Rows are points. The window is the flat piece filled in between its corners: a triangle in 3 columns, a solid with four corners in 4, and so on. A path goes straight from each point to the next, and from the last back to the first. List the points from which the path goes on through the window.

Window (3 x 3):
[[-1.39  2.64 -0.13]
 [ 1.01 -0.53 -1.18]
 [-0.47 -2.47 -0.59]]
Path:
(1): [1.55 0.66 0.51]
(2): [ 0.84 -1.51  1.35]
(3): [ 0.68  0.01 -2.91]
(4): [-0.24 -1.09 -2.48]
(5): [ 1.58 -3.32  0.42]
(6): [ 1.87 -3.02  0.01]
(7): [-1.70 -1.58 -2.05]
(8): [-0.98  2.27 -2.19]
Through the window after points: 2

Window (4 x 4):
[[-1.58 -1.87  1.73 -0.45]
 [-0.78  1.46  0.06  1.07]
 [-1.89 -0.51  2.52 -2.01]
 [ 0.62  2.27 -3.65  0.75]]
Path:
(1): [ 1.80  2.51  0.45 -0.83]
(2): [ 1.33 -0.34  1.62  0.70]
(3): [-1.59  1.59 -1.87  0.00]
(4): [-3.88  0.22  0.97 -0.46]
(5): [-0.42 -2.05  1.96 -1.93]
(6): [ 2.67  2.31 -1.70  0.09]
(7): [-1.96  1.84 -1.82  0.61]
(8): [-1.76  1.05 -0.71 -0.14]
Through the window after points: 2

Window (6 x 6):
[[-1.02 -0.28 -0.24  0.95  2.44  0.82]
 [-1.46  2.53  2.21  0.86  1.23  0.84]
 [ 2.81  0.10  4.25 -2.33 -1.08  0.39]
 [ 0.64 -1.24 -1.87 -4.22 -2.55  0.66]
 [ 0.72  3.47  0.57  2.33  1.29  1.70]
 [-2.05  0.09 -2.89  2.61 -0.78  0.67]]
Path:
(1): [ 0.62  1.81  1.92  1.25 -0.53  4.33]
(2): [ 1.65  2.05  0.63 -1.00  0.14 -1.72]
(3): [ 0.30  0.79 -0.96 -1.09  0.01 -2.94]
(4): [ 0.34 -0.32  2.05 -0.97  1.70  3.58]
(5): [0.05 1.21 1.39 2.59 1.15 3.41]
(6): [ 0.60  3.42 -0.09  1.41  1.04  0.47]
(7): [ 0.68  0.49 -1.15 -0.45  0.35 -1.76]
(8): [ 0.02  0.11  1.71  0.52 -0.12  3.40]
(9): [-1.77  0.91 -0.78  2.15 -0.74  2.75]
(10): [-0.29  1.38 -1.15  1.51  0.37  0.08]
(11): [-0.22  0.83  0.51 -0.22  0.02 -0.56]
(12): [-0.50  0.62  0.48 -1.42 -0.09  1.91]
Through the window after points: 5, 9, 11

Window (6 x 6):
[[ 4.82  1.84 -0.62 -0.89 -4.67  0.43]
 [-0.47  0.07 -0.13  3.19  1.02  0.84]
 [-1.56  2.06  1.48  1.01 -1.50  0.37]
 [-1.72 -1.87  0.06 -0.59  0.65 -1.49]
 [ 1.64  1.01  0.36  0.02 -1.31 -2.25]
 [ 2.77 -0.29 -1.59 -0.53  3.64  0.61]]
Path:
(1): [ 1.51  1.19 -1.51 -0.03 -0.76  0.31]
(2): [ 2.11 -0.80  1.15  0.15 -0.98  1.00]
(3): [ 1.49  0.54  4.05 -0.96 -2.64  0.20]
(4): [ 0.83  2.24 -1.41  0.88 -2.09  0.31]
(5): [-0.59  1.54 -1.27  1.61 -1.14 -0.21]
(6): [ 0.85 -0.79  3.28  0.37 -1.32 -1.00]
(7): [ 3.12 -0.75  1.02 -0.84  2.40  0.54]
(8): [ 0.79  0.94 -4.05  0.49  2.08 -0.55]
(9): [ 1.27  2.36 -3.24 -0.17  0.42 -1.55]
(10): [ 2.48 -2.16  0.94 -0.39  3.43  1.21]
(11): [ 0.42 -0.64  2.33  2.01  1.56 -1.64]
(12): [-0.80  0.26 -2.04  0.15  1.00 -0.07]
(13): [ 1.69  2.86 -1.66  0.91  0.02 -1.16]
(14): [ 1.06 -1.47  2.45 -0.88 -2.24 -2.52]
(15): [ 1.84 -0.55  1.50 -0.43  1.63 -0.03]
(16): [ 0.75  1.34 -1.85  0.48  1.07  0.51]
Through the window after points: 3, 7, 9, 13, 15

Window (8 x 8):
[[ 0.05 -2.30 -2.04  0.87 -3.08 -4.16  1.46 -0.64]
 [ 0.59 -3.69  1.36  1.29 -1.18  1.70 -2.55 -1.46]
 [ 5.36  0.47 -3.82 -0.46 -2.00  0.46 -0.11 -0.35]
 [ 1.25  2.99 -0.60 -0.60 -3.45  1.05  0.74 -0.29]
 [-0.24 -1.39  0.55  0.67 -1.29  0.90  0.52  2.49]
 [ 0.12  1.25  1.13  1.24  0.14  0.30 -2.11 -2.06]
 [-1.83  0.94 -2.30 -0.68 -1.92 -0.88 -1.22 -0.89]
 [ 2.60  0.16 -0.33 -2.20  0.63 -1.52  0.06 -1.20]]
Path:
(1): [ 3.35  0.16 -0.60  0.63 -2.46 -2.22 -0.87  0.65]
(2): [ 0.16 -0.28 -0.19 -1.25 -3.62 -2.97 -1.58 -0.03]
(3): [ 0.28 -1.48 -2.81  2.25 -1.18 -1.43  2.80 -1.41]
(4): [ 1.89  0.18 -2.53  0.13 -0.34  1.16 -0.48 -2.31]
(5): [ 2.83 -0.09 -1.03 -0.44 -3.14 -1.82 -1.11 -0.40]
(6): [ 1.77  0.04 -0.27 -0.23 -1.77 -1.29 -1.59  0.02]
(7): [ 2.72  0.56 -2.11  0.56 -0.97  1.62 -0.07 -1.39]
(8): [ 1.45 -0.30 -2.41  0.08 -0.67  0.03 -0.05 -2.35]
(9): [ 1.33  0.91  0.51 -1.19 -3.26 -1.39 -1.94  0.95]
(10): [ 1.40 -0.39 -0.65 -0.68 -1.75 -2.17 -3.35  0.73]
(11): [-0.29 -2.03 -1.07  0.55  0.24  0.53  1.99 -2.20]
(12): [-1.86 -0.74 -0.66  0.74 -1.98  1.41  0.32 -0.93]
Through the window after points: 2, 6

Window (9 x 9):
[[ 1.70  3.28 -1.30 -2.62 -1.75  1.23  0.75 -0.87 -1.46]
 [ 3.07  0.17  2.57 -0.62 -1.26 -0.51  0.84 -0.84  1.21]
 [-0.94  0.87  3.96 -1.70  3.02 -3.97  1.81 -3.55 -1.42]
 [ 1.01 -1.01  0.66  1.71  0.10  2.41  0.91 -1.55 -0.62]
 [ 0.41  1.65 -1.23 -1.27 -4.28 -0.15  1.02 -0.49 -0.55]
 [-1.37 -2.57  0.57 -1.02  0.92  3.83 -1.59  0.78 -1.53]
 [ 0.98  0.01 -0.11 -0.67  0.55  1.23  3.56  0.84  4.25]
 [-2.00 -0.45 -1.08  1.10  4.64 -0.86 -4.03  5.01 -0.70]
 [ 0.83 -0.67 -1.63 -2.35  1.93 -1.90  1.22 -0.89  0.66]]
Path:
(1): [ 0.43  0.34  0.50 -0.65  0.34  0.58  0.83 -0.43  3.82]
(2): [ 1.34 -0.37 -0.29 -0.72  0.78  1.01  4.38  1.54  1.15]
(3): [ 1.31 -0.51  0.24 -0.74 -0.83  0.45  5.08  1.67 -1.53]
(4): [ 0.62 -0.17  0.13 -1.39  1.47 -0.24 -0.59 -1.18  2.54]
(5): [-0.90  0.93  1.29 -2.13 -0.37 -0.20 -2.54 -1.88  2.79]
(6): [ 1.27  0.37 -0.14 -0.05 -1.48  0.25  2.47 -0.28 -0.96]
(7): [ 0.40 -1.70  1.06  0.35 -0.79  1.38  1.59  0.02 -2.11]
(8): [ 0.84  1.41 -0.58  0.34  1.22  0.89 -0.72 -1.87  1.64]
(9): [ 0.35  0.35 -0.44 -0.59  0.10  1.20 -2.36 -2.62  2.19]
(10): [ 0.17  0.48  0.87 -1.10  0.87  0.15  1.56  0.87 -2.59]
(11): [ 2.39  1.24  1.39 -0.02 -1.74 -0.18  2.99  2.10 -1.64]
(12): [ 1.04  0.80 -0.26 -1.79  0.12  0.51 -0.26 -1.84  0.59]
(13): [ 0.17  1.51  0.21 -0.60 -0.95  1.57  0.24 -1.79  0.85]
(14): [ 2.47 -2.94 -0.03  1.03 -1.76 -1.04  2.10  1.76 -3.12]
(15): [ 1.19 -1.04 -1.14 -0.28  1.65 -0.26  2.33  1.76 -1.53]
(16): [-0.26  0.53 -0.63 -1.89  0.53 -1.29 -1.12 -0.85  1.31]
Through the window after points: 1, 3, 5, 7, 9, 11, 13, 15

Window (11 x 11):
[[-0.20 -0.56 -2.24  2.09 -1.55 -2.39 -1.84  0.43  1.67 -1.59 -1.20]
 [-2.77 -5.44 -0.07 -0.69 -2.00  0.25 -0.08  0.71 -0.42  1.87  0.39]
 [ 0.66 -1.63 -4.26 -1.65  1.48 -1.13 -3.75  0.86  0.25 -1.38  1.59]
 [ 1.00 -2.14 -0.50  0.39 -1.40  1.15 -0.71  2.46  0.22  0.03 -0.20]
 [ 1.49  2.87  0.37  1.82 -0.80  0.89 -3.10 -3.51 -3.88  0.18 -1.16]
 [ 0.85 -2.63 -0.57 -0.12  0.38 -1.22  0.42 -0.13 -0.22 -1.58  0.16]
 [ 0.35 -3.68 -0.84 -3.37  0.96  1.29 -1.40 -1.58  3.35  1.60  0.82]
 [ 1.86  1.46 -0.10 -4.99 -4.48 -3.40  1.22 -0.13  5.85  3.39  2.34]
 [ 0.00  0.70 -3.97  0.06  0.47 -0.14 -0.39 -0.43  0.20 -0.57 -0.32]
 [ 0.42  0.54 -0.60 -2.01 -1.50  0.87 -1.46 -0.57 -0.07 -2.67 -0.75]
 [-0.86 -0.07 -0.97 -0.05 -0.37 -3.10 -0.81  2.60  0.71  0.27 -2.11]]
Path:
(1): [-0.53 -2.17 -0.31  0.26  0.60 -0.25 -1.07  0.19  1.47 -0.26  1.61]
(2): [-1.50 -0.09  0.88 -1.56  0.65 -0.16 -1.18  0.52  0.81  0.88  0.94]
(3): [ 0.61 -1.96 -2.18 -1.04 -1.50  0.25 -1.30 -0.69  0.27 -1.05 -0.56]
(4): [ 1.34 -2.24 -2.65 -0.91 -0.93  0.02 -2.43  0.05 -1.87 -1.34 -3.25]
(5): [-1.21 -0.47  0.06  1.07  0.95 -0.43 -0.23 -0.62  2.09 -0.20  2.44]
(6): [-2.16  0.38 -0.99 -0.74 -0.58  0.37 -0.33  0.62  0.54  0.07  2.98]
(7): [ 1.35 -1.76 -1.21 -1.15 -1.48 -2.00 -1.38 -1.36  0.93  0.72 -1.80]
(8): [ 2.11 -0.25 -3.33  0.03 -0.87 -1.06 -0.87  0.85 -0.12  0.12 -1.92]
(9): [-1.28 -0.34 -2.15 -0.73  0.00 -0.95 -1.93  0.07  0.53 -1.41  1.82]
(10): [-0.65  2.34  0.44 -0.32 -0.69 -0.15 -0.38  2.09  1.58 -1.34  2.50]
(11): [ 1.05 -1.40 -1.51 -2.47 -2.33 -1.61 -0.85 -1.04  2.10  0.84 -0.90]
(12): [ 1.71 -2.18 -3.23 -4.36 -0.24 -0.22 -1.86 -0.95  0.84  0.39 -1.27]
Through the window after points: 2, 10, 12

Window (12 x 12):
[[-0.51 -4.28  2.50 -1.42  1.48  2.21  0.39 -0.54 -1.79 -2.36 -1.29  2.77]
 [ 1.34  0.27  1.53  1.43 -2.22 -1.25 -1.75 -2.82 -1.23 -0.37  0.39 -2.95]
 [-2.46 -1.28  0.21  1.74  1.29 -2.39 -3.18 -1.84  3.50  0.54 -2.10 -0.94]
 [-2.33 -0.74 -1.76  4.11 -1.61  0.33 -0.93 -1.81 -2.52  0.17  0.80 -0.31]
 [-0.31  0.60 -1.65  3.71 -0.07  0.79 -2.59  0.23 -0.19 -1.68 -1.55  0.74]
 [ 2.82 -0.20  1.19 -1.94 -0.35 -0.43 -1.09 -0.35  0.07  0.22 -0.96  4.23]
 [-1.52  2.22  1.60 -0.04  2.27  1.00 -6.11  3.41 -1.02 -0.41  1.33 -0.36]
 [ 2.89 -1.71 -0.89  2.24  0.68  1.52 -0.80 -2.61 -2.35  1.31  2.46 -0.56]
 [-0.96 -1.27 -2.75  0.10 -0.94  0.54 -3.28  0.55  2.23 -2.42  3.57  1.45]
 [ 1.15 -2.52  3.23  1.39 -0.13 -3.32  1.61  0.59 -1.65 -1.05 -1.45  1.46]
 [ 1.32 -2.55 -2.38  1.03 -1.28  3.64 -0.79  1.01 -1.37  1.33 -3.41  1.99]
 [-1.63 -0.02  1.83 -0.69  2.75  2.19 -0.72  2.51  1.60 -1.00  1.34  1.97]]
Path:
(1): [-1.10  0.59 -1.41 -1.06  0.50 -0.70 -0.40 -0.13  0.52 -0.62  0.70 -0.28]
(2): [ 1.29 -1.96 -1.03 -1.01  1.79 -2.97  3.05  0.49  0.96 -2.54  0.34 -2.73]
(3): [-0.57 -0.60 -0.12  2.23 -0.31  2.49 -3.27 -0.70 -1.00  0.52  1.70  2.06]
(4): [-0.08 -1.10  0.74  1.88 -1.00  2.23 -3.33 -0.08 -0.77 -0.15  1.57  0.98]
(5): [ 0.62  0.53 -1.62  0.95  1.03 -1.41 -0.56 -0.25 -0.34  0.67 -0.76 -0.03]
(6): [-0.91 -0.62 -0.79 -0.92  1.36 -0.60  0.75 -0.69 -0.85 -0.31  0.19 -0.24]
(7): [-0.07 -0.58  0.94  1.78 -0.45  0.23 -2.55 -0.29  0.04 -0.84  0.81  1.45]
(8): [-0.17 -2.76  1.25  1.59 -1.65  0.32 -4.14  2.07  0.42  1.13 -0.27  2.78]
(9): [-0.50  0.47  0.59  0.34  0.87 -0.37 -0.62 -0.30 -0.59 -1.72 -0.74 -0.56]
(10): [-0.58 -1.19 -0.49 -0.75  1.48 -1.44  0.09 -0.34 -1.95 -1.16  0.38  0.83]
(11): [ 0.42 -1.82  3.50  2.75 -0.95  1.21 -2.71 -0.32  1.22 -1.11  0.28  0.98]
(12): [-0.06 -0.77  2.09  1.20  0.83  1.57 -1.74  0.62  0.13 -0.76  0.64  0.92]
Through the window after points: 2, 12

Window (14 x 14):
[[-6.04 -0.68 -1.67  0.95  0.70  0.58 -3.02 -1.09  0.53 -0.73  0.19  0.37
   1.53 -0.21]
 [ 1.08 -1.01 -1.24  0.06 -1.35 -0.14  1.88  0.02  0.43  2.96  3.07 -0.21
   3.96 -1.13]
 [ 1.76 -2.17 -1.09 -2.95  1.19  0.45 -0.82 -0.51 -2.42 -0.34  0.49  1.67
  -0.77 -2.64]
 [ 1.24 -0.41  1.89 -0.48  2.75 -1.81 -2.55  0.78  1.39  2.00 -1.76  1.12
  -1.33 -0.75]
 [ 1.98 -2.95  1.04  0.01  0.84 -1.21  1.98 -3.08 -2.57  0.15 -3.44 -1.51
  -2.91  0.63]
 [ 0.50  1.46  1.25 -1.44 -0.39 -0.33  1.31  3.18  0.41 -0.91  2.02 -0.18
  -0.41 -0.57]
 [-0.91 -0.30 -2.39  3.14 -2.46  0.75  0.46  1.58  0.35 -3.98  2.40  0.80
   2.10  2.27]
 [-2.56 -0.93 -1.86  1.01  3.57 -1.42 -0.53  0.92  1.64  0.39  1.57  2.20
  -1.27 -1.22]
 [ 1.58  1.43  1.67 -0.42  3.29  0.39  0.43 -2.40  1.61 -0.26  0.88  1.03
  -2.18 -0.74]
 [ 3.15  1.79  0.05 -0.92  1.45  2.58  1.12  1.84 -5.23 -0.20  0.30  0.07
  -2.43 -0.96]
 [ 0.67 -1.14  1.78 -1.58  2.61  0.23 -0.68  0.63 -3.65  0.09 -0.34 -2.90
  -0.22  3.34]
 [ 1.49  2.60  0.94  0.59  1.28 -2.44  0.53  1.46 -1.81 -0.19  3.32 -1.34
   1.63 -0.62]
 [ 0.92  0.13 -3.60 -1.80 -0.03  0.89 -0.40  0.40 -1.84 -0.95 -0.46 -1.05
  -0.62  0.33]
 [-2.17  2.54 -0.04  0.89  4.11  0.76  1.60 -0.35 -1.14 -3.82 -1.31  1.32
   0.97  1.29]]
Path:
(1): [ 1.12  0.48 -0.80 -0.94  2.25  0.79  0.06 -0.10  0.91 -0.48  0.99 -2.35
  1.96 -2.20]
(2): [ 0.44  0.14  1.87  1.40  1.49  2.17  1.88  1.85  0.63 -1.64  0.85 -2.59
  0.16 -3.06]
(3): [ 0.08  0.59 -1.65 -1.02  0.87 -0.89 -0.88  0.43 -1.22  0.25  1.62  1.50
  0.43  1.19]
(4): [-0.63 -0.58 -0.48 -1.56 -0.74 -1.41  0.46  0.10 -0.24  0.11  0.36  2.47
 -1.58  1.33]
(5): [ 0.16 -0.06 -1.08  0.52  1.95  0.29 -0.22  0.04 -0.31 -0.82  0.94 -1.05
  1.29 -0.89]
(6): [-1.14  0.15 -0.69  0.78  2.19  0.64 -0.63  1.76  0.48 -0.41  1.56 -0.57
  0.24 -1.41]
(7): [-2.16 -1.41  0.06 -1.88  0.28 -2.66 -1.28 -3.12 -1.57  0.55 -2.20  3.03
 -1.26  2.88]
(8): [-1.21 -0.23 -0.75 -0.08  0.10 -0.67 -0.98  1.56 -3.07 -0.42  0.45  3.85
 -2.55  1.85]
Through the window after points: 6
